Each point is reached from the start by the listed moves, each made 0, 1 or 2 times, or once backwards (-1), plus a little noise. Say if it took an odd or an even number of moves. Then give how often each move was made.

Moves:
(1): .43; -.04
(2): .08; .36
Start: -.10; .18
Points:
.33; .14 -> odd (1, 0)
-.43; .59 -> even (-1, 1)
.76; .06 -> even (2, 0)
-.50; .20 -> odd (-1, 0)

Moves:
(1): .33; .07; .07; -.06; .08; .07; .10; -.15; .05
(2): -.04; .27; -.03; -.02; .02; -.03; -.11; .00; .11
(3): -.03; .03; .27; .08; .00; .06; -.04; -.05; -.02
(4): -.01; .01; -.09; .25; -.01; .04; -.02; -.01; -.04
(5): -.06; .03; .00; -.01; .25; .01; .00; -.05; .01
(6): .01; -.01; .02; -.03; .02; .31; -.04; .04; .01
Start: -.06; .09; -.02; .17; -.09; .00; .11; .01; .06
Points:
.47; .82; .61; .10; .17; .82; -.08; -.33; .37 -> even (2, 2, 2, 0, 0, 2)
-.52; .32; -.36; .07; .38; .47; -.15; .24; .19 -> odd (-1, 1, -1, 0, 2, 2)
.45; .07; .74; .15; .62; .94; .26; -.41; .05 -> odd (2, -1, 2, 0, 2, 2)
.01; -.20; -.47; .60; -.13; .05; .19; .03; -.08 -> even (0, -1, -1, 2, 0, 0)
.21; -.09; .08; .07; .51; .74; .24; -.20; .00 -> even (1, -1, 0, 0, 2, 2)
-.40; .24; .29; .02; -.37; .21; -.16; .25; .14 -> even (-1, 1, 1, -1, -1, 1)

Moves:
(1): .25; -.03; .01; -.04; .01; .03; .03; .01; -.05; .06; .00; .00; .00; -.02
(2): .02; .21; -.03; -.01; .04; -.02; -.05; .00; .00; -.02; -.01; .03; -.04; .02
(3): .05; .07; .26; .07; .03; -.10; -.03; .03; -.07; -.04; -.01; -.04; .03; .07
(4): .01; .03; -.04; .26; -.05; .08; .08; .02; .08; .02; .04; .02; .00; .07
(5): -.02; -.09; -.05; .04; .37; .00; -.12; -.05; .00; .05; -.05; .00; .07; .04
(6): .00; -.03; .03; -.02; .03; .24; -.03; .00; .03; -.01; .00; .02; -.02; .00
(7): -.06; .04; -.05; -.12; .01; .03; .23; -.03; -.05; -.07; .07; -.02; .03; .02
(8): -.05; .05; .00; -.03; .02; .02; .03; .34; -.08; .10; .01; -.02; -.02; .10
(9): .09; .02; .09; -.08; .02; .00; .04; .05; .23; .05; .01; -.06; .05; .01
(10): -.08; -.02; .08; -.05; -.08; -.03; .06; -.11; -.08; .27; -.07; .00; -.02; .03
(11): .07; .04; .03; -.06; -.05; -.02; -.04; -.03; .00; .06; .29; .04; .02; .02
(12): -.01; .01; .01; -.08; .05; -.02; .04; .05; .01; -.03; .00; .27; .02; -.02
Start: .16; -.04; .12; .06; .13; -.16; .00; .09; .03; .02; .08; -.09; .04; -.24
Points:
.45; .14; -.05; .09; .02; .28; .44; -.31; .45; .32; .44; .28; .10; -.21 -> even (1, 1, -1, 2, 0, 1, 1, -1, 1, 1, 1, 1)
-.07; .36; -.24; .11; -.34; -.35; .12; -.07; -.25; .18; -.25; -.27; -.23; -.29 -> odd (0, 2, -1, 0, -1, -1, 0, 0, -1, 1, -1, -1)
.07; -.19; .56; -.94; .17; .20; .63; -.05; .24; .54; .37; .31; .23; -.23 -> odd (0, -1, 0, -1, 0, 2, 2, 0, 2, 2, 1, 2)

Moves:
(1): .32; -.01; .01; .01; .00; .05; .00; .06; -.03; .02; .04; .01; .06; -.02; .09; -.04; -.05; .01; .01; .00; .03; -.01; .03; -.03
(2): .01; .25; -.08; .00; -.01; .03; -.01; -.03; .06; .03; .02; .02; .02; -.04; -.01; .08; .06; .01; .05; .02; .00; .01; .05; .03
(3): .00; .05; .32; .01; -.06; .02; .02; .02; .02; .01; .07; .01; -.05; .03; -.06; .02; .00; .03; .05; -.03; .02; -.04; .01; .02
(4): .02; .05; -.04; .26; .07; .00; -.01; .02; .00; .03; .02; -.04; -.07; -.03; -.01; .01; -.01; -.03; -.03; -.01; -.03; -.03; -.05; -.06
(5): -.01; .03; .05; -.07; .28; -.05; .04; .00; -.09; .04; .02; -.03; -.03; -.01; .06; -.05; .06; .02; .02; .07; .04; .00; .00; .03
(6): -.01; .00; .01; .03; .03; .24; -.06; .07; -.02; .02; -.05; -.01; -.04; .04; -.03; .02; -.01; -.05; .02; .00; .08; -.04; -.01; .05
(7): -.03; .03; -.02; -.01; -.04; .09; .32; .07; -.05; .02; .04; .03; .03; .11; .14; -.08; .04; .02; -.12; -.01; -.06; -.02; .02; .05
(8): -.09; .01; -.01; -.01; -.04; -.07; -.02; .27; -.01; .04; .04; -.03; -.01; -.02; -.03; -.05; .03; -.09; .04; -.01; -.01; -.02; -.02; -.08
(9): .02; -.05; .01; .03; .05; .02; .01; .03; .33; .00; .06; -.02; -.05; -.06; .08; -.03; .06; -.03; .00; .01; .05; -.01; -.01; .09
(10): -.03; -.04; .02; -.01; .00; -.04; -.01; -.06; .07; .34; -.04; .04; .07; .00; .04; .01; -.02; .04; -.01; -.11; -.02; .00; -.10; .03
(11): -.02; .02; -.05; -.04; -.01; .03; -.01; -.03; -.03; .00; .27; .04; -.04; .01; -.02; .02; -.08; -.03; .01; .06; -.06; .01; -.06; .00
(12): .01; .00; .00; .02; .03; -.02; -.04; .05; -.01; -.04; -.04; .24; .00; .00; .04; .02; .00; .00; .01; .00; .03; -.05; -.05; .02
(13): -.05; .04; .02; .06; .03; .01; -.03; .00; .03; -.04; .03; -.01; .20; .01; -.01; .01; .00; -.01; -.03; .04; -.02; -.02; .02; -.01
(14): -.01; .00; -.02; .01; .04; -.02; -.08; -.02; .04; .03; .00; -.02; .01; .25; .01; .00; -.02; -.02; -.03; -.04; .05; .05; -.07; -.01
(15): -.06; .03; .03; -.02; -.01; .06; -.08; -.02; -.04; -.10; .03; -.05; -.02; -.02; .27; -.02; .04; .02; .05; -.07; -.01; -.02; -.11; -.09
(16): -.05; -.03; -.02; -.01; .01; -.04; .06; .04; .02; -.05; -.02; -.03; -.01; -.01; .03; .30; -.02; .00; -.03; .01; -.02; -.03; -.04; .00
(17): .03; -.05; .00; .00; -.03; .03; -.03; -.02; -.04; .01; .03; -.02; .01; .00; -.03; .04; .20; .06; -.04; .01; .01; -.01; .00; .02
(18): -.01; .00; -.03; .02; .04; .02; -.03; .07; .05; -.06; .01; .01; -.02; .03; -.03; -.03; -.09; .31; -.01; -.08; -.07; -.04; .02; .04
(19): -.02; -.06; -.03; .07; -.01; .00; .16; -.02; .03; -.01; .04; .00; .03; .05; -.04; .01; .04; .01; .29; -.03; .04; .00; -.01; .02
(20): .00; -.01; .00; .04; -.07; .01; -.02; .00; .01; .03; -.05; .01; -.05; .08; .02; -.02; -.02; .09; .03; .27; -.05; -.03; -.06; .02
(21): -.05; .05; -.01; .03; -.07; -.07; .03; .02; -.03; .04; .03; -.03; -.01; -.01; .03; .02; .00; .09; -.07; .02; .27; .01; -.02; .01
(22): -.03; -.01; .05; .04; .03; .03; .03; .05; .04; -.03; -.05; .05; .00; -.07; .03; -.02; .01; .03; -.03; .02; -.03; .36; -.01; .04
(23): -.08; -.08; .03; .06; .01; -.01; -.10; -.03; -.02; .09; .11; .02; -.04; .02; .12; .01; -.03; .00; .00; .00; .03; .03; .29; -.01
(24): .02; .00; -.01; .03; -.03; -.05; -.04; .02; -.06; -.03; -.01; -.06; .04; .00; .04; .00; -.02; -.04; .02; .00; -.03; -.02; .00; .24
Start: .07; .02; .05; -.02; .13; -.14; .11; -.07; -.08; -.05; .14; .12; -.08; -.04; .01; .07; -.18; -.08; .04; .05; .03; .03; -.14; -.08
Points:
.49; .85; .48; .44; .30; -.47; .72; .01; -.70; -.12; .50; -.52; -.02; -.44; .59; .76; .07; -.05; .76; .09; .46; -.14; -.60; .06 -> even (2, 2, 2, 2, 2, -1, 0, 0, -1, 0, 0, -1, 0, -1, 2, 2, 0, -1, 2, 0, 2, 0, -1, 2)
.55; .48; .31; .58; .07; .45; .52; .58; -.06; .10; .50; -.29; -.20; .65; .00; .64; -.34; -.24; .33; .20; .06; -.21; -.75; .12 -> odd (2, 1, 2, 2, 0, 2, 1, 1, 0, 0, 1, -1, 0, 2, 0, 2, 0, 0, 1, 1, 0, 0, -1, 1)
-.33; .13; -.54; .74; -.25; -.39; .94; .40; .04; .75; .53; .10; .38; .17; .34; .36; .36; -.35; .09; -.10; -.04; .75; -.62; .07 -> odd (0, 1, -1, 2, -1, -1, 2, 2, 0, 2, 1, 0, 1, 1, 0, 1, 2, -1, 2, 0, 1, 2, 0, 1)

Moves:
(1): .16; .06; -.02; .03; .03; .07; .02; -.01; -.01; -.02; -.02; -.05; .00; .04; -.01; -.01; .05; .02; -.03; -.03; -.06; -.02; .00; .02; .03; .04; -.12
(2): .02; .11; .05; -.05; .04; .05; .11; -.03; .02; -.08; -.02; -.01; .09; -.06; .02; .06; -.06; .09; -.02; -.14; -.05; .07; -.10; .00; -.02; .04; .07
(3): .03; -.07; .09; -.01; .03; .00; .04; .01; .05; .03; -.09; -.05; -.09; .05; .01; -.03; -.02; -.02; .02; -.03; .02; .04; -.03; .04; .06; .03; .00
(4): -.03; .02; .01; .17; .01; -.04; .01; -.01; .01; .04; -.05; .01; -.01; -.01; .03; -.02; -.03; .03; .02; .04; -.03; -.09; -.03; .03; .04; -.04; -.05
(5): .01; -.10; .01; -.03; .22; .05; .03; -.07; .00; -.07; .02; .03; -.04; -.08; -.02; .02; .06; -.03; -.02; -.08; .04; -.02; .01; .03; -.02; -.02; -.06
(6): -.03; .00; .04; .01; .08; .10; .01; .04; .06; .01; .03; .08; .01; .16; -.06; -.04; -.03; -.01; .02; -.04; -.06; .00; -.03; -.03; .04; -.08; .00
(7): -.02; -.05; -.05; .02; -.02; -.05; .20; -.06; .06; .01; .01; -.01; .07; .02; .00; -.05; .01; -.06; -.02; .03; -.02; -.02; .03; .02; .05; .04; -.05
(8): .02; .12; .07; .04; -.03; -.07; .04; .14; .06; -.03; .06; .04; .08; .00; -.02; -.06; .03; .00; -.02; .02; -.06; .06; .03; .08; -.02; -.10; .00
(9): .04; -.05; -.02; -.03; .00; .06; -.08; .00; .21; -.06; .01; .07; -.01; .00; -.03; -.05; -.04; .02; .04; -.04; -.06; .03; .01; .00; .01; .07; .07
(10): -.06; .03; -.05; -.02; .03; -.05; .04; .00; .07; .16; -.04; .00; -.06; -.05; .00; -.01; .04; -.02; .01; -.01; -.07; .07; -.01; .09; .08; -.02; .03
(11): -.01; -.01; .09; .05; .03; -.02; .00; .03; -.01; .04; .06; .02; -.02; .01; -.04; .01; .00; .03; -.03; .01; -.05; -.06; .02; .01; .03; .09; .06
(12): -.04; -.03; .07; -.01; -.06; -.04; .05; .02; .06; -.04; .01; .10; .04; .02; .06; .08; .08; .03; -.08; -.01; -.08; .01; -.08; -.05; -.05; -.03; -.03
(13): .01; -.05; -.02; -.03; .04; -.05; -.04; -.07; -.03; .03; .02; -.06; .22; .02; .13; .05; .09; .04; .05; -.03; .10; -.06; -.04; .03; -.02; -.01; .01
(14): .03; .09; .00; .03; .04; -.10; -.01; .02; .04; .00; -.01; .06; -.03; .08; .00; .03; -.05; -.01; .04; -.03; .00; .00; .01; -.02; .02; .04; -.03
(15): .07; .03; -.04; -.07; .07; .03; .07; -.02; .04; .05; .16; -.06; -.07; -.03; .16; -.04; -.02; .09; -.04; .02; -.05; .06; -.12; .01; -.04; -.01; .03
(16): .04; -.02; -.01; .02; .03; .03; .07; .05; .06; .01; -.06; -.02; -.03; -.03; .01; .11; -.05; -.01; -.04; .09; -.03; -.04; .06; .02; .01; -.01; .01
(17): -.04; .06; -.01; .07; .04; -.04; -.02; -.01; .03; -.10; .00; -.19; -.01; .04; .12; -.03; .10; .00; -.01; .03; -.12; .04; .02; -.09; .02; -.03; .01
(18): .03; -.08; -.07; .03; .02; -.01; .00; .01; .02; -.07; -.05; .00; -.02; .07; -.02; -.02; .08; .16; .04; -.04; -.06; .01; -.02; -.02; .03; .02; .01
(19): .05; -.03; .04; .01; -.03; .02; .05; .00; .00; -.01; .08; .00; -.07; -.04; .02; .06; .02; -.05; .11; -.02; .05; .00; .02; -.04; .02; -.01; -.02
(20): -.04; -.01; .01; .00; .07; .00; -.04; -.02; -.01; -.05; -.01; -.02; .04; .01; -.07; -.03; .06; .02; .07; .20; -.02; .01; -.07; -.13; .05; .03; .04
(21): .04; .06; -.01; .08; .04; .07; .08; .05; .06; .02; -.02; .02; -.03; -.02; .07; -.04; .07; .00; -.01; -.04; .12; -.03; -.02; -.02; .02; -.01; .03
(22): .04; -.07; -.05; .14; .03; -.02; .01; -.04; .06; .03; .10; .01; .01; .05; -.03; .04; -.03; -.02; .02; .05; .03; .13; -.03; -.02; .00; .02; .04
(23): .03; -.03; .04; .03; -.03; -.02; -.01; -.03; .02; .04; .01; .04; .05; -.04; .03; -.05; .00; .05; -.04; -.01; -.04; -.01; .07; -.05; .02; .00; -.01
(24): -.01; .10; .04; -.07; -.06; .02; -.01; -.11; .03; -.09; .09; .10; -.03; .11; -.04; .00; -.02; .01; -.06; .00; .02; .05; .06; .07; -.06; -.09; .08
Start: -.08; -.06; -.05; -.04; .00; .12; -.03; .03; .04; -.06; -.07; -.05; -.19; -.05; -.06; .05; .04; .02; .01; .05; -.16; -.09; .10; -.01; -.03; -.05; .07
Points:
.01; -.49; .38; .22; -.02; .44; .59; -.01; .48; -.31; -.38; .39; -.10; .03; -.11; .17; .09; .15; .22; .29; .12; -.22; .04; -.39; .25; -.24; .25 -> odd (-1, 1, 2, 1, 0, 1, 1, 0, 0, -1, -1, 1, 0, -1, -1, 2, -1, 1, 2, 2, 2, 0, 2, 1)
.67; .31; .08; .00; .40; .41; .25; .11; .94; -.25; .06; -.35; -.11; .18; .37; -.22; -.09; .40; -.06; -.03; -.68; .25; .01; .30; .12; -.28; .15 -> odd (2, 1, 2, 1, 0, 1, 0, 2, 2, 0, -1, -1, 1, 0, 2, 2, 1, 0, 0, 0, 0, 0, 1, 1)
.28; -.32; .01; -.09; .55; .47; .66; -.36; .53; -.21; .39; .01; -.20; .07; .12; -.01; -.11; .42; .14; -.36; -.72; -.07; -.25; -.18; .22; .18; .01 -> odd (1, 2, 0, 1, 1, 2, 2, -1, 1, 0, 1, 0, 0, 0, 2, 0, 0, 1, 2, 0, -1, 0, 1, 0)
.02; .35; -.12; -.16; .29; -.23; .01; .37; .08; .02; .08; -.28; .43; .09; .45; -.13; .63; .81; .09; .14; -.38; .28; -.70; -.21; .00; -.15; .32 -> even (0, 1, 0, -1, -1, 0, -1, 2, -1, 1, 0, 1, 2, 1, 2, -1, 0, 2, -1, 2, 1, 0, 0, -1)
.08; -.02; -.01; -.21; .77; -.06; .42; .26; .66; .30; .27; .32; .31; -.45; .41; -.04; .10; .09; -.01; .15; -.14; -.30; .04; .07; .10; -.24; .09 -> even (-1, 0, -1, 0, 2, 1, 1, 2, 1, 1, 0, 0, 2, 2, 2, 2, -1, -1, 0, 1, 1, -1, 2, -1)
.42; -.18; .15; .09; .88; .24; -.04; -.15; .76; -.10; .16; .19; -.09; .42; -.38; -.16; .04; .41; .06; .09; -.49; .00; -.08; .75; .21; -.06; .25 -> even (2, 0, 2, 2, 2, 1, 0, 2, 2, 1, 2, -1, 2, 0, 1, 1, -1, 1, -1, 1, -1, 1, -1, 2)
.24; .02; -.30; -.09; -.13; .09; -.19; -.02; -.35; -.48; -.18; -.07; .02; .33; -.26; .12; .25; .22; .04; -.35; -.23; -.10; .26; -.07; -.14; -.06; -.42 -> even (2, 0, -1, -1, 0, 0, 0, 0, -1, -1, -1, 0, 0, 1, -1, -1, 0, 2, 0, -1, -1, 0, 0, 0)
.07; .02; -.05; .16; -.14; -.54; .59; .38; .41; -.40; .03; -.46; -.49; .30; .13; .08; .40; .10; .16; .93; -.83; .23; .23; -.41; .27; -.08; -.04 -> even (0, -1, 1, -1, -1, -1, 2, 2, -1, 0, 0, 1, -1, 2, 1, 2, 2, 2, 2, 2, -1, 0, 0, 0)
